Each row of a before or after table is a point. The points were changed in one or more steps. Then noise was added and the rows were shuffled. The steps act on columns, c1 being the first. What was done? A step turns or swaps two columns, mirrors them in a line or flattens them onto one, adds a multiple of one to another, or multiplies or shifts one. Angles are multiples of 10 degrees, from the lower column toward the higher: turns from -170 to 170, lines from 10 to 170 but not 90. Use the fewest steps. Two steps may share a column if one is a turn and the other turns, adds or multiplies; they go together, in the order done. Otherwise the lowest column goes first.

Before:
[-51 -5 -4]
[-50 35 -31]
[-1 -17 39]
[-11 21 28]
[60 22 13]
[16 25 -3]
[9 -11 -9]
[4 4 18]
After, 8 rows:
[10 4 10]
[-45 43 -38]
[7 27 5]
[43 31 35]
[7 35 5]
[18 -22 18]
[-32 -8 -27]
[1 -15 -1]
Steps: flatten c1 and c3 onto the line at 40 degrees; multiply c2 by 1.3

Before:
[-14 16 16 9]
[-13 20 -26 25]
[9 -14 14 -14]
[8 17 -3 34]
[-12 -15 3 -10]
[-16 -2 12 20]
[3 -19 6 -3]
[13 2 4 0]
[0 2 -47 -34]
[-3 -13 -2 9]
After (10 x 4):
[8 -42 8 -7]
[9 52 -9 14]
[-2 -38 0 4]
[-14 49 26 4]
[0 5 -48 -13]
[13 7 -6 -2]
[2 -57 3 -1]
[-17 -6 24 8]
[-14 60 -15 10]
[-12 -45 11 -5]
Steps: add -0.7 times c1 to c3; multiply c2 by 3; multiply c4 by 0.4

Before (13 x 8):
[-23 29 -5 -34 -13 -29 18 24]
[17 -2 15 3 24 33 39 -32]
[-2 9 18 8 -28 33 -25 -3]
[45 -10 -6 33 -18 -8 -33 38]
[26 -25 10 -29 29 41 -5 -20]
[-17 -19 -5 -10 -40 -33 23 -8]
[39 -45 9 -19 9 -26 35 -25]
[24 -13 -16 -28 -19 15 -4 -15]
[-32 -9 7 34 -10 -38 -10 42]
[-18 19 32 25 -43 -29 -26 -13]
[-14 22 -11 0 24 -9 -4 17]
[-20 6 8 -17 -40 -7 11 30]
[44 -37 43 -28 -14 -28 -12 25]
After (13 x 8):
[-14 15 18 2 -7 -9 28 -18]
[-19 2 8 -6 12 -32 -48 -7]
[37 -14 -12 -27 -43 -25 -35 8]
[-1 -9 -25 9 37 32 1 12]
[21 -24 -23 -35 -29 41 8 33]
[39 -37 -27 -35 -1 -29 -20 -49]
[-14 -3 -31 27 54 -30 -4 -13]
[17 22 -29 2 -37 33 -10 43]
[20 -13 8 -32 12 14 -18 26]
[-30 34 19 -28 14 -28 -4 -35]
[-23 13 3 -13 27 -7 -29 -35]
[53 -31 19 23 26 -6 2 -36]
[-28 -13 14 40 7 -38 -7 -60]
Steps: turn c1 and c4 by -10 degrees; turn c2 and c7 by -40 degrees; turn c5 and c7 by 140 degrees; add -0.5 times c6 to c8; turn c3 and c8 by -160 degrees

Before (9 x 11):
[-2 -9 8 18 -23 -19 24 42 -32 28 3]
[-10 29 8 -1 35 4 -40 6 4 -19 10]
[-1 -23 10 -44 -29 -21 -12 60 38 -41 -12]
[-17 1 5 35 -37 -4 -45 -16 -27 38 -7]
[4 16 -36 40 20 -25 -44 39 -24 4 -22]
[41 -22 28 -1 -22 17 -24 30 11 50 -11]
[20 32 14 -4 18 -29 12 6 24 4 16]
[30 0 8 -7 13 -2 32 8 -7 -11 -27]
[-7 24 17 -21 30 -45 5 39 -13 -6 -20]
After, 9 rows:
[18 14 24 -43 -30 -1 -11 -34 36 -15 57]
[9 5 -6 19 -23 1 24 -25 -32 5 25]
[-15 -27 14 -2 34 0 -41 -18 3 -7 8]
[-10 45 0 -1 -21 1 -24 -15 12 -2 35]
[11 -14 -12 35 -38 -1 -45 7 -25 8 2]
[-12 -21 16 -20 31 0 6 -7 -12 -9 41]
[-19 23 12 -6 15 0 31 21 -8 -6 18]
[-37 -6 8 -2 18 -1 12 -15 23 -5 -9]
[-15 -8 -31 40 21 1 -44 -16 -24 17 56]
Steps: turn c1 and c2 by 130 degrees; flatten c3 and c10 onto the line at 150 degrees; multiply c6 by 0; add -0.3 times c7 to c8; turn c8 and c11 by 130 degrees
